Each row of a before or after table is a point. The points were changed in one or more steps. Then noise was added and the rows were shuffled. The steps act on columns, c1 being the first. What was done? A step turns or swaps two columns, mirrors them in a line or flattens them onto one, adds a multiple of one to another, or multiplies or shifts one. Angles are multiples of 10 degrees, from the lower column toward the higher: turns from -170 to 170, lines from 10 to 170 but not 90. Use the fewest steps. Two steps may share a column if one is a turn and the other turns, adds or multiplies; they go together, in the order done. Otherwise the lowest column goes first.

Before, 10 rows:
9 -10 27
-2 7 37
23 13 29
-59 -19 34
1 6 -60
-43 -59 38
7 1 37
14 17 -41
-35 -16 -9
-29 -2 -48
After, 10 rows:
28 -21 -8
-49 -6 31
-39 25 -15
36 -2 -6
-9 -28 36
38 -90 41
-60 8 -3
26 20 -23
35 -34 59
36 11 5
Steps: turn c1 and c3 by -90 degrees; multiply c2 by 1.6

Before (11 x 6):
15 5 13 -26 11 9
39 -33 -7 -20 -10 -38
25 -31 29 -3 18 9
-21 -5 -1 33 -10 19
-13 -23 -16 36 41 48
-20 3 -95 3 53 51
-36 -29 -16 56 -14 31
19 4 -5 57 10 23
-20 4 -67 17 57 50
-13 2 6 23 28 2
47 -21 8 -35 -39 -1
After (11 x 6):
9 15 5 19 25 -14
2 75 -15 63 -15 -13
9 32 2 39 -10 -8
-41 2 31 5 19 8
-52 -13 -3 -40 -9 -14
-4 -24 14 -13 11 24
-44 -37 9 -28 -43 22
-8 -24 -6 60 11 -19
-9 41 -15 58 41 16
15 19 -69 42 57 30
16 25 -93 34 55 35
Steps: turn c1 and c2 by -130 degrees; multiply c2 by 1.6; turn c4 and c6 by -40 degrees

Before, 8 rows:
44 -7 62 5 -26 26 65 -67 -2
41 56 -22 -22 -4 4 -50 32 1
19 58 -12 -6 -13 -37 -9 58 -34
40 -22 69 44 4 23 53 -17 14
9 -18 -56 -21 -5 23 36 41 26
-22 -63 -51 -23 40 16 19 38 -22
-22 -33 -31 0 -15 -1 0 14 17
39 57 -11 11 -46 16 -35 53 -45
After (8 x 9):
-25 -32 -30 1 -11 2 1 16 18
17 61 -12 -16 -14 -33 -12 56 -33
-19 -62 -53 -20 39 23 23 38 -22
41 57 -9 17 -49 8 -36 49 -45
44 -6 63 9 -29 23 64 -65 -3
39 -19 69 52 3 11 51 -17 15
41 58 -22 -19 -7 13 -48 31 0
6 -17 -57 -12 -6 27 38 42 26
Steps: turn c4 and c6 by -20 degrees

Before, 11 rows:
-1 19 2 23 29 -60 10 -3 -24 -3 -41 29
-8 12 -1 -8 8 23 35 -57 -56 -21 -27 -49
-47 28 38 -41 41 -41 -38 8 28 -10 30 2
-35 43 -29 7 -14 -25 47 27 -7 0 -54 -35
47 -51 -35 43 -54 27 -27 -7 41 -72 52 12
-32 -3 -13 51 -18 -37 14 -3 34 -83 8 -35
23 25 39 -56 -48 -46 36 -21 23 29 52 33
9 25 56 32 -46 24 -41 -44 31 -17 38 33
31 -16 21 -3 30 -27 33 20 34 9 -15 -48
-49 3 -19 -7 32 -44 -2 -54 39 0 10 -50
-21 -41 44 -11 31 -13 -35 -20 42 -25 -44 -9
After:
-8 12 -83 -7 5 20 55 -56 32 -23 -27 -49
20 24 30 -57 -36 -48 57 -22 -54 28 52 33
-22 -41 17 -11 21 -14 -56 -19 -53 -26 -47 -7
47 -50 57 43 -39 30 -42 -9 17 -75 50 13
-34 -2 13 52 -12 -37 24 -2 6 -84 9 -34
-50 1 8 -7 23 -45 -4 -53 16 1 9 -49
-3 19 -2 22 19 -60 17 -3 -1 -2 -42 30
-35 43 -20 7 -11 -25 77 27 38 0 -55 -36
11 24 34 33 -32 23 -67 -41 -72 -19 35 32
-47 29 12 -39 29 -42 -60 7 -46 -9 30 2
30 -15 -7 -3 19 -27 53 22 -21 10 -16 -48
Steps: add 0.7 times c12 to c9; turn c3 and c9 by -110 degrees; multiply c5 by 0.7; multiply c7 by 1.6

Before:
7 -31 4 -20 35 -5 9 10 -20 -26 1 -9 -17 24 1 7 -32 -29
-6 5 9 17 -24 -20 25 -59 4 -19 5 13 -2 -9 -20 -11 41 7
1 -1 -22 11 -30 -13 -11 -18 7 -21 31 12 -38 -17 4 -14 48 26
-29 13 2 24 -11 -20 -24 -27 -1 -28 5 -10 19 -15 -1 7 23 31
-8 -12 -5 22 -35 -28 -2 -21 -4 -20 14 19 1 -42 -21 24 28 42
-2 -25 -2 -27 -20 -4 27 -26 -15 -14 43 -13 -23 -9 11 -27 12 22
-6 -24 -27 -36 34 -12 20 3 -18 11 -8 -9 -4 16 18 -2 -10 -14
-21 -19 10 -3 -8 1 2 22 -2 3 -16 -6 16 -24 52 -16 -4 -23
22 -12 -15 -16 4 15 20 -9 -10 -12 -7 -17 8 16 19 25 -27 -13
1 25 19 43 -12 -20 -35 -4 -36 10 9 24 3 -19 1 33 4 43
After, 10 rows:
0 18 -55 -18 74 -13 -12 -17 7 16 29 20 18 -17 -28 -14 4 22
-21 -25 -25 3 8 0 3 22 -2 -1 -16 -6 -42 -25 -30 -17 1 -28
21 -15 19 11 4 14 20 -10 -11 15 -8 -20 -15 15 -10 25 -4 -6
1 19 -40 -37 10 -19 -34 -2 -36 -25 10 24 -11 -20 11 33 4 54
7 -20 78 9 -70 -4 8 10 -21 32 0 -14 18 24 -24 6 -3 -26
-6 -19 96 37 -45 -12 18 4 -18 3 -8 -11 -4 16 -23 -2 -2 -15
-6 6 -62 -23 40 -20 26 -59 5 14 5 18 15 -8 16 -11 2 5
-8 -10 -76 -27 71 -27 -2 -21 -3 10 15 22 20 -41 10 24 2 50
-30 2 -27 -33 18 -19 -25 -27 -2 17 6 -5 -14 -16 18 8 -1 33
-3 -8 -46 21 40 -5 27 -26 -16 21 43 -10 14 -9 -32 -28 -2 14
Steps: turn c2 and c13 by 30 degrees; turn c13 and c15 by 130 degrees; multiply c5 by 3; turn c3 and c5 by -130 degrees; turn c4 and c10 by -160 degrees; flatten c12 and c17 onto the line at 10 degrees; add 0.3 times c16 to c18

Before:
-17 -29 -17 25 9 -8 -6 4 29 -20 3 -42 2 7 -25 26 -3 9 -1 29 -11 -4 22 13
3 -22 8 28 1 -24 27 -18 -15 -4 -3 0 12 -10 12 27 -17 26 -13 5 -24 -24 16 -10
15 11 17 16 18 0 -13 -15 7 18 4 -4 -28 -16 -23 -1 -6 -6 -6 17 17 24 -3 24
-27 -1 -13 -9 -12 -20 17 6 -12 22 -28 -2 -10 -12 4 -8 -31 -6 -13 32 -17 -9 -13 23
9 13 5 34 5 18 -7 -13 -6 24 10 -12 -26 26 -17 9 -47 22 12 6 -33 18 -15 21
-31 21 9 -13 -7 -21 -17 12 16 -19 -4 -41 -3 -19 -6 -1 -24 6 -15 4 15 0 -24 8
2 10 -2 16 5 -9 24 -7 5 8 -13 -4 -22 15 10 1 -2 24 7 4 10 8 27 -21
17 -7 -1 -13 -13 18 16 27 0 -12 -1 -13 -27 1 9 15 -20 5 -27 13 -8 -6 -17 -18
10 8 -15 25 -18 -8 19 29 21 -10 -36 -10 18 -11 5 13 -8 1 -9 -12 -15 20 6 -8
-6 -1 -26 -9 26 6 -20 -6 -1 7 -3 3 -19 16 3 -17 -46 16 3 -10 16 -6 13 5
15 -10 20 0 15 4 -15 -18 16 8 -6 -32 13 -8 -6 5 -1 16 -26 8 12 11 3 18
13 1 -12 11 -15 -18 -17 8 13 30 -1 -11 -12 16 0 29 -10 7 -1 20 15 10 18 -18
After (12 x 24):
-30 23 8 -15 13 -22 -18 28 19 -21 -5 -41 -2 -18 -6 3 -23 6 -18 7 15 1 -22 7
-1 13 0 16 -6 -11 25 -25 5 7 -14 -2 -25 15 7 -8 -3 25 7 2 8 8 25 -23
9 13 3 36 -5 18 -7 -42 -5 26 8 -10 -30 29 -17 -11 -45 20 9 1 -32 19 -15 25
10 10 -14 27 40 -10 21 94 20 -10 -37 -9 18 -11 5 -6 -9 1 -9 -4 -17 20 5 -9
-30 -4 -13 -9 15 -20 18 -18 -13 23 -26 -2 -10 -11 6 9 -31 -4 -11 33 -19 -11 -12 21
19 -7 1 -14 35 19 14 61 -1 -11 -1 -9 -28 -3 9 -11 -23 4 -29 21 -4 -7 -16 -18
-8 -1 -26 -11 -60 6 -19 -8 -1 5 -6 2 -18 16 3 6 -46 18 5 -11 15 -6 10 6
15 11 16 17 -35 -1 -14 -56 5 18 4 -4 -29 -15 -24 -4 -8 -5 -3 9 15 24 -2 23
14 1 -12 11 48 -19 -16 4 13 32 -1 -9 -10 17 -2 -21 -8 8 -1 19 13 8 21 -17
2 -21 8 27 16 -26 26 -53 -17 -5 -4 1 11 -10 16 -28 -17 26 -14 0 -27 -23 16 -12
-18 -28 -17 22 -1 -6 -5 -18 28 -19 1 -41 2 8 -26 -28 -4 11 -3 26 -9 -2 24 14
14 -12 19 -2 -25 6 -15 -58 16 7 -5 -31 11 -9 -6 -11 0 15 -24 3 12 10 5 18
Steps: turn c5 and c16 by -160 degrees; multiply c5 by 2; turn c8 and c20 by 20 degrees; multiply c8 by 3

Before, 9 rows:
-18 -46 -11 37 38 19 -6 -4 -7 2 11 1 9 -24 13 29 -2 24 6 1 24 -19 -8 15 -5 22 9 8 -25 -6 19 6 2 31 2 20 -4 -15 17 -3 -7 -7 4 15 -24 33 -3 -2
-9 -55 -36 -7 10 7 -17 -22 -5 43 0 -9 4 25 24 -11 24 27 -4 4 20 6 3 43 2 21 -33 18 -28 22 51 3 -37 -22 27 -29 9 35 -18 3 -7 -30 17 -12 26 26 -29 2
18 -17 5 33 1 -35 38 -11 18 -21 -11 8 24 9 -37 -14 -26 -29 11 -16 -35 -12 -5 -10 44 5 3 -24 -7 19 10 -15 -25 26 4 -22 25 11 17 -15 -4 -14 -6 -1 -11 35 8 34
22 9 -49 39 12 -27 -16 1 30 32 -16 -36 -6 22 -21 29 -20 14 -4 15 26 -17 -5 18 21 7 -28 15 2 -1 46 -6 19 7 -31 -20 -12 -12 11 14 9 -13 13 31 -25 17 -16 -14
-25 -8 -29 21 26 8 -14 6 -5 -17 -6 16 0 29 11 -1 -10 22 24 -33 -4 27 21 19 31 -3 -30 5 17 21 19 -16 -31 -24 6 16 11 1 21 1 18 26 10 -9 -24 1 4 -6
-24 2 7 -6 -11 0 32 -22 -6 15 -15 -19 10 -16 -39 -17 16 16 -9 -38 -3 -14 33 -20 33 -4 25 0 21 19 22 -4 9 11 -31 -31 4 48 -32 15 14 30 6 12 22 -21 5 -6
29 -5 -14 -12 9 -3 39 21 -13 7 -29 -4 2 21 -23 -20 -13 -19 21 -4 16 25 -9 29 33 -35 -6 -28 -39 -33 29 -5 -39 33 18 31 -3 -1 -21 -7 17 -23 -19 -1 32 -8 15 12
25 -47 -27 0 32 18 35 18 15 28 -7 7 13 -19 24 -5 18 -32 -10 -13 -15 2 46 -17 1 -10 -23 -42 20 -22 9 -20 5 -13 3 28 -21 10 -44 19 -24 12 -20 9 34 22 -13 10
-16 0 -3 -11 43 1 32 -28 -1 -7 18 -6 -16 -24 -40 21 -3 33 22 10 1 -4 37 -19 7 -23 -20 13 2 -6 27 -31 10 5 6 4 25 7 -42 -15 8 25 -27 -24 36 -7 -1 -15
After, 9 rows:
18 -17 6 34 1 -45 38 -10 19 -21 -10 8 24 9 -37 -5 -28 -30 11 -15 -34 -13 -4 -10 30 6 3 -23 -7 20 96 -16 -24 24 4 -22 25 -32 16 -15 -5 -14 -5 -42 3 36 5 34
-25 2 8 -6 -11 19 33 -22 -6 13 -14 -19 10 -16 -39 -22 17 16 -9 -37 -4 -14 33 -20 58 -2 24 -1 22 18 10 -4 10 11 -30 -31 5 -4 -31 15 12 30 7 -28 12 -22 5 -7
-9 -55 -35 -6 11 54 -16 -22 -6 43 -1 -8 5 26 25 -21 23 27 -6 3 22 8 4 42 30 22 -34 19 -28 22 6 3 -36 -23 27 -30 9 15 -18 3 -8 -29 16 -54 11 26 -28 4
25 -45 -28 1 33 34 34 19 16 28 -6 7 13 -19 23 -18 20 -32 -10 -14 -14 2 46 -17 8 -10 -23 -42 21 -23 -43 -19 4 -13 2 29 -20 4 -45 20 -24 13 -21 -30 9 21 -13 11
21 8 -49 40 11 -1 -17 1 30 32 -16 -37 -8 22 -21 35 -20 14 -5 16 24 -17 -3 19 0 7 -27 16 2 -1 92 -7 19 6 -31 -20 -12 -24 11 14 7 -13 14 -9 -18 17 -17 -14
-15 0 -3 -10 44 26 32 -29 -1 -7 18 -6 -15 -23 -42 -1 -4 32 22 10 2 -6 36 -20 10 -24 -19 12 2 -5 12 -31 10 5 7 4 24 -1 -42 -14 9 22 -26 -64 1 -7 0 -14
-18 -48 -11 38 38 45 -5 -2 -7 3 12 2 10 -26 13 31 -3 23 6 1 21 -18 -9 14 -16 22 9 9 -24 -6 -41 5 2 32 2 19 -6 -3 16 -3 -5 -6 4 -25 -18 33 -3 -3
27 -5 -15 -12 9 19 39 20 -13 7 -28 -4 1 22 -24 -29 -14 -19 22 -3 17 26 -8 28 17 -35 -6 -28 -39 -32 25 -6 -39 34 18 32 -3 -29 -21 -8 17 -23 -18 -42 17 -8 16 14
-24 -8 -30 21 26 28 -15 7 -4 -16 -5 15 0 27 10 10 -9 23 25 -34 -5 28 21 20 18 -5 -30 4 17 20 -9 -17 -31 -25 6 14 12 -25 20 1 18 24 10 -50 -6 3 6 -6
Steps: multiply c6 by 3; turn c6 and c31 by -60 degrees; flatten c16 and c45 onto the line at 150 degrees; turn c25 and c38 by -60 degrees; shift c44 by -40
